Rows are points. Each copy is the shape, with its points in the same order, turned, moved and blurred by noise. Some copies are also mirrored. Which?

Shape (8 x 2):
[[-34  53]
 [-40 -28]
 [ 35  85]
 [ -8 -20]
 [-50  46]
 [ 40  56]
 [ -2 -28]
 [ 52 -21]]
Copy 1 (8 x 2):
[[ 32 -40]
 [-44 -58]
 [ 54  34]
 [-41 -26]
 [ 27 -58]
 [ 26  32]
 [-57 -19]
 [-51  34]]
Copy 1 is: mirrored
Copy 2 (8 x 2):
[[-45  49]
 [-37 -29]
 [ 13 104]
 [ -8 -16]
 [-62  45]
 [ 25  68]
 [ -9 -19]
 [ 49  -1]]
Copy 2 is: only turned

Shape (9 x 4):
[[  6  22 -38 102]
 [-16 -52 -36  -9]
 [-11  -1 -42 -25]
 [-43   7  42   6]
 [-46 -26  -9 -22]
 [-33  31  61 -21]
 [  7  32 108 -53]
 [ 59 -48 -40  32]
 [-15  45 -13  -7]]
Copy 1 (9 x 4):
[[   3   -7 -107   64]
 [ -32  -31   28   61]
 [  -4   17   29   47]
 [ -69    7  -16  -20]
 [ -66   -4   36   25]
 [ -46   12    2  -59]
 [ -36  -15   10 -121]
 [  38  -68   -8   47]
 [  -8   38   -6    4]]
Copy 1 is: mirrored
Copy 2 (9 x 4):
[[  45   11 -117  -26]
 [  -8  -35   -6   22]
 [ -10   24   -5   21]
 [  13   10    9  -65]
 [ -17   -5   17   -2]
 [  28   45   39  -72]
 [  71   42   90  -66]
 [  57  -22  -49   47]
 [   6   63  -12  -17]]
Copy 2 is: mirrored
Copy 3 (9 x 4):
[[  14   44   33  104]
 [  35   -2   22  -23]
 [  -5   27   22  -25]
 [ -44  -42   54   14]
 [  -3  -17   52  -27]
 [ -82  -44   37    0]
 [-111  -82  -18  -10]
 [  58    6  -40   35]
 [ -51   23   30    5]]
Copy 3 is: mirrored

Shape (14 x 8):
[[ -19   41  -25   -1  -29   11    0  -25]
 [ -13  -53 -100  -13   17   25   85   32]
 [  -8  -17   -7   30  -76   -4    2    3]
 [   4  -47 -104   14   -3  -43   27   31]
 [   2    2    9   -1   15   -5   36  -27]
 [ -36  -15  -14  -25  -26  -15  -18   26]
 [  46   -7   53   37   85   57   37  -36]
 [  51   -8 -100   12   12  -24   64   61]
 [ -22   28   10  -13  -16  -62  -46   24]
 [  34    4   45  -22  -21    2  -11   11]
 [   6  -55 -114    0   13  -33   45    1]
 [ -39   18   36   30  -17  -21   23    0]
 [  20    5   36   28   59   50   -4  -36]
 [  -9    5    4  -16  -26  -42   23  -41]]
Copy 1 (14 x 8):
[[  33   32   -6   31  -10   -9  -16    8]
 [  70  -85  -98   35   23   -8   35    1]
 [  37   -2    8   47  -77    0   10   17]
 [  25  -37  -90   54  -24  -46   60    9]
 [  34   -7   17    8   22  -31   31   -5]
 [   4    3  -26    3  -34  -10   23   57]
 [  49   12   47  -20   78   36   78  -57]
 [  89  -13 -103   57    5  -42   81    2]
 [  -9   55   11   19  -26  -49   30   81]
 [  57   40   28  -34  -24  -10   46   27]
 [  17  -54  -96   47   -7  -64   53  -19]
 [  22    1   43   39    3   -5   26   48]
 [  13   32   32  -14   46   35   55  -31]
 [  21   -2   27   18  -16  -56   12   19]]
Copy 1 is: mirrored
Copy 2 (14 x 8):
[[ -18    7  -46  -37   -1    9  -23  -16]
 [ -72  -48  -77   30   45   71  -29   77]
 [  -5  -14   -6  -46  -48   16   -1   42]
 [ -25  -27  -68   52    4   15    4   90]
 [   0  -43  -26   -7   20   47   -2  -29]
 [ -21    4   14  -21   32   -6   -3   34]
 [  45  -61    0   34   19  121  -56  -66]
 [  -7   13 -103   53   26   70   11   82]
 [  13   37   11   -6   23  -29   32   -2]
 [  45    7   11  -42   29   43   -1    4]
 [ -30  -53  -89   51   20   14   -5   77]
 [ -28   -9   11  -22  -18   36   30  -29]
 [  29  -34   10   25   14   71  -66  -55]
 [   3  -42  -30  -32   15    4   28  -22]]
Copy 2 is: only turned
Copy 3 (14 x 8):
[[ 25 -42  13 -64 -21  28  34 -23]
 [-86 -30 -44 -48 -21   3  71  80]
 [  0 -49  53   2 -57  35  60 -18]
 [-47 -55 -37 -11 -83  12  25  72]
 [  7 -29 -11  -4   9 -18  32 -13]
 [-34 -38  42 -31 -37   8  -7   5]
 [ 47  58 -34  24  55 -28  51  -4]
 [-19 -70 -52  -4 -23  40  38 112]
 [ 10 -55  42  -6 -36  19 -60 -22]
 [ 29 -21  65   7  19  -3  14   9]
 [-55 -51 -59 -24 -69 -21  47  75]
 [-11 -28  12  10  -1  31  22 -54]
 [ 45  52 -10  -7  15 -17  26 -10]
 [  9 -73  12 -11 -18 -24  30 -34]]
Copy 3 is: mirrored
Copy 4 (14 x 8):
[[ -24   29   20  -24  -25   -5  -20  -37]
 [ -17   27  -84   41  -72  -27   79  -23]
 [  11  -18   38   11  -15  -51    9  -55]
 [   5   27  -65   33  -32  -90   32    1]
 [ -11   24   16    6    7   19   34   -1]
 [ -38  -37    3   -5  -21  -42    1   -5]
 [  43   20   -1   32   31  113   39   12]
 [   3   48 -106   31    7  -58   46  -37]
 [ -44  -22   21  -18   38  -52  -37   13]
 [  -3  -36   16  -32   44   10   17  -25]
 [  11   47  -66   20  -55  -71   55   14]
 [ -37    6   51   42   20   -4   -2  -20]
 [  33    6    9    7   11   84   -3   14]
 [ -28   29   46  -17    5  -29   33    1]]
Copy 4 is: mirrored
